Each row of a before or after table is a point. The points were changed in one or more steps. Then noise was added and the rows were shuffled. The steps act on columns, c1 being the first. Name the steps. A step turns or swaps two columns, mirrors them in a line or flattens them onto one, adds a multiple of one to another, or multiplies or shifts one. Angles are multiples of 10 degrees, from the lower column toward the higher: turns from -170 to 170, lines from 10 to 170 but not 90. Use the fewest steps. Two steps may share a column if one is a turn and the other turns, adds or multiplies; they go together, in the order done. Otherwise the lowest column goes first.

Before (13 x 2)
[[-36 -42]
 [ -2  11]
 [ 51 -13]
 [ 45  38]
 [  6   1]
 [-12  24]
 [ 24  32]
 [-13  -9]
 [ 19  22]
 [ 39 -25]
 [-31 -51]
 [-13   3]
 [-25 -14]]
After (13 x 2)
[[  2  62]
 [ 15  24]
 [ 10  55]
 [ -5 -28]
 [ 20 -15]
 [  7  15]
 [-52 -15]
 [-47   3]
 [ -6  -4]
 [  7  -9]
 [-20 -58]
 [ 14   3]
 [ -5 -39]]
Steps: turn c1 and c2 by -150 degrees

Before (13 x 6)
[[-54  38 -39 -44 -27  18]
 [-20 -24  35  28   4 -12]
 [ 39 -34  28  11  48 -57]
 [ 14 -12 -43  25  46  -1]
 [ -6   4 -53 -54  34  37]
 [-50  37  19 -10 -23   0]
 [-36  59 -48 -53 -39  49]
 [ 12 -47   8   4  25  14]
 [  6 -52 -19 -20  35 -10]
 [-49  21  27  26   1  -1]
 [-40  39 -55 -60  20  28]
 [ 32 -45 -27  10   9 -27]
 [ 34  -4  19   7  22   6]]
After (13 x 6)
[[ 35 -43 -28   8   9 -29]
 [-36  57 -50 -46 -38  57]
 [ -8   5 -54 -48  34  44]
 [ 35  -1  20   7  22   3]
 [-40  40 -56 -52  22  39]
 [-52  38 -40 -39 -28  27]
 [-49  39  21  -9 -23   1]
 [ 12 -12 -43  24  44  -4]
 [-19 -23  34  24   4 -15]
 [ 39 -35  29  -3  49 -58]
 [ 13 -47   9   9  25  12]
 [-50  25  26  24   0  -5]
 [  4 -52 -20 -20  34  -6]]
Steps: turn c4 and c6 by -10 degrees

Before (11 x 12)
[[-21 -29  35   6  30  -5 -37  50  44   3  13  29]
 [-41 -22  18  -7 -60 -10  -6  32  34  -6   1  30]
 [  4   6 -31 -21  -8  22   1  45 -12  25  16 -29]
 [  1 -49  46 -11  15  22 -26  22   1 -18 -33   7]
 [ -3 -46  32  14 -40 -34  32  35 -11  23   4  13]
 [-32  14   9  10  30  28 -17  29  18  30   7 -52]
 [-49 -27  12  54  20  32  22  42   3  -4  32  -3]
 [ 11 -52  20  30   6  17 -38  50  13 -10   6 -25]
 [-32 -57 -28  -3 -23 -47 -23  -6 -41 -20   1  -4]
 [ 13  24  -3  30 -36   9 -20  28 -24 -24  29  -9]
 [-35 -14 -30 -18 -37 -53  13   3  24 -30 -52  27]]
After (11 x 12)
[[-38 -15 -29 -19 -39 -55  14 -25  20  13 -50  29]
 [-31 -55 -29  -5 -22 -45 -24 -13 -41  15   3  -2]
 [-34  12  11  10  30  28 -16  10  20 -40   7 -50]
 [-50 -26  14  56  22  34  20 -26   0 -35  30  -4]
 [ -1 -45  34  19 -40 -37  35   1 -11 -42   5  10]
 [  6   4 -29 -21  -8  23   0  -3 -11 -53  14 -28]
 [  1 -51  45 -13  14  24 -28 -29   1  -7 -31   6]
 [-18 -33  35  11  32  -9 -39 -20  46 -48  14  26]
 [-41 -20  17  -3 -63  -9  -5 -24  33 -22   3  31]
 [  8 -54  19  29   4  18 -42 -30  13 -36   6 -26]
 [ 13  23  -4  34 -40   7 -24 -32 -22 -10  29 -11]]
Steps: turn c8 and c10 by -120 degrees

Before (12 x 20)
[[-20  21  30  34 -12  37  48  19 -38  46 -26  60 -12  10   1  23  -5  28
   20 -25]
 [-29  42  18  -3 -19  11  26 -24  -6  39 -11  33 -26  19   0  34 -18  13
   29   0]
 [  3  15  23 -12 -51  48  45  -4 -23  41   0  11 -15  25  -9  18  -8   7
  -10 -31]
 [ 15  -6 -31 -19  27   1 -11   6   2  31 -15 -34  25  47 -41 -21  28  -6
  -32 -28]
 [ 23   7  28 -26  21   5 -10 -25 -39   8  55  13  32  17 -39   7  11   8
    4  12]
 [ 11   9 -16 -26  22  26 -34 -15 -37 -18  -4 -11  31  31 -49 -15  46 -34
    4   4]
 [-43  17   3  29 -26 -24  16 -24 -59   9  -3  26  11   6   1  17 -17 -15
    8   4]
 [-27  35  21  32 -47  19  -8  14 -26  22  11  43 -18  14  20  30 -32  19
   10   2]
 [ -6  -2 -18 -20  25  33 -17 -21 -11  40 -24  18   5  32 -37 -53  18 -26
  -44 -36]
 [-14 -13 -31  11   2   3  -8 -21 -28   6  22  23   9 -18   8   7  11 -23
   27   7]
 [-46  30 -23  38   6 -11  13 -16 -38 -11  33  40 -16  12  15  19  28 -28
   -2   4]
 [-32   7  29  11 -34  13  46  11  -9   3  -9  46 -24   9   0  -1 -14  23
    7  10]]
After (12 x 20)
[[-29  30 -11  -5 -20 -15  27 -25  -9  41 -11  34  20  19   0  37 -18  11
   43  -1]
 [-33   7 -22  12 -33 -22  46  11 -10  22  -9  45 -10   9   0  -1 -13  23
    7  11]
 [ -8 -45  28 -19  25 -23 -16 -21 -11  16 -24  16  36  31 -37 -52  19 -25
   -4 -34]
 [  6 -10  -5 -11 -52 -52  46  -5 -23  35  -2  11  27  24  -9  17  -9   9
   14 -30]
 [-25   7 -14  32 -47 -27  -9  15 -27  26  10  42   9  15  20  32 -32  18
   34   1]
 [-42   8 -13  27 -26  21  15 -25 -58  -5  -4  25  12   6   0  18 -18 -15
   15   4]
 [ 25   5 -26 -26  22 -12 -11 -25 -40 -24  55  13  23  17 -39   9   9   7
    7  13]
 [-46  -3  16  36   6  18  15 -17 -38   9  31  40 -17  14  15  19  29 -28
   30   4]
 [ 14 -32  30 -20  26   8 -11   7   3  -5 -15 -34  40  46 -41 -20  25  -5
   -6 -29]
 [-12  27  29  12   3   6  -8 -19 -28  -3  22  22  10 -19   7   6  11 -20
  -15   7]
 [-19  20 -18  32 -11 -44  48  20 -36  33 -24  59  33   9   0  22  -6  28
   23 -26]
 [ 12   5  23 -27  24 -18 -34 -14 -37 -35  -4 -11  -1  32 -49 -14  46 -33
    8   5]]
Steps: swap c2 and c19; turn c3 and c6 by -160 degrees; turn c10 and c13 by 60 degrees
